Each row is a point. Each copy is the shape, with its points in the same order, stretched, turned, moved and blurred by noise. Some copies are also mirrored. Which?

Shape (6 x 2)
[[-47  37]
 [  3  22]
 [ 18  -2]
 [ -6  -5]
 [ 20  16]
 [-41   6]]
Copy 1 (6 x 2)
[[ 60  11]
 [  4  20]
 [-26   3]
 [ -2  -9]
 [-18  23]
 [ 37 -19]]
Copy 1 is: mirrored
Copy 2 (6 x 2)
[[-39 -53]
 [-33  -3]
 [-10  13]
 [ -2 -10]
 [-29  13]
 [ -6 -40]]
Copy 2 is: only turned
Copy 3 (6 x 2)
[[-38 -43]
 [  8 -20]
 [ 17  10]
 [ -3  12]
 [ 31 -15]
 [-34  -3]]
Copy 3 is: mirrored

Shape (8 x 4)
[[ -6  31  -8  14]
 [  0  -9  10  -2]
 [-10 -12   3  14]
 [-11  19   4  15]
 [ 28  -1 -17  16]
 [-16 -15 -10   9]
 [  1  -3 -11 -20]
 [-16  -9  -8  13]]
Copy 1 (8 x 4)
[[ 26  -8 -27  13]
 [-11   2   8   8]
 [-14  11 -10  10]
 [ 18   1 -20  18]
 [-20 -24 -13  -1]
 [-14  17 -12  -2]
 [ -5  -2  13 -13]
 [-10  15 -15   0]]
Copy 1 is: only turned
Copy 2 (8 x 4)
[[-35  -1  -6  23]
 [ 13  -9  -9  -9]
 [ -7   4 -11 -20]
 [-27  -8   1   8]
 [  4  10 -60  13]
 [ -5  20  -7 -18]
 [ 23  16  -3  15]
 [-11  17  -6 -15]]
Copy 2 is: only turned

Shape (9 x 6)
[[ 19 -22  23   1 -10  38]
 [ -6 -10 -11   4   8  43]
 [-54 -21  20 -24  15   3]
 [ 22 -16  -8  -8   5  24]
 [ -7 -20  -8  -4 -11   1]
 [ -7  32   9 -34   2 -20]
 [ -5  23  -9 -20  -3 -24]
 [ 20  23   7   4   3 -19]
 [ 11 -19  -7  -7  12 -16]]
Copy 1 (9 x 6)
[[-23 -17  19  44  11  23]
 [ -6 -36 -25  17  14  24]
 [ 21 -32 -55  13  -4 -31]
 [-22 -27  10  13  25   4]
 [ -9 -26  -9   0 -12  -3]
 [ 28  -6   4 -13  20 -26]
 [ 17  -7   0 -25   4 -15]
 [ -7  17  21 -10  21   6]
 [-28 -10  -2 -12  19 -18]]
Copy 1 is: mirrored
Copy 2 (9 x 6)
[[-34  28  -4 -10 -11   6]
 [-10  12  13 -12   4  29]
 [ -4   0  31 -12  60  -5]
 [-18  11  21  -1 -15  12]
 [-15   0  17  19  12   8]
 [ 25  14  36  12  14 -18]
 [ 23   0  29  24   6  -8]
 [ 12  -5  -4  16 -26 -12]
 [-11 -18  19  14  -9  -6]]
Copy 2 is: mirrored
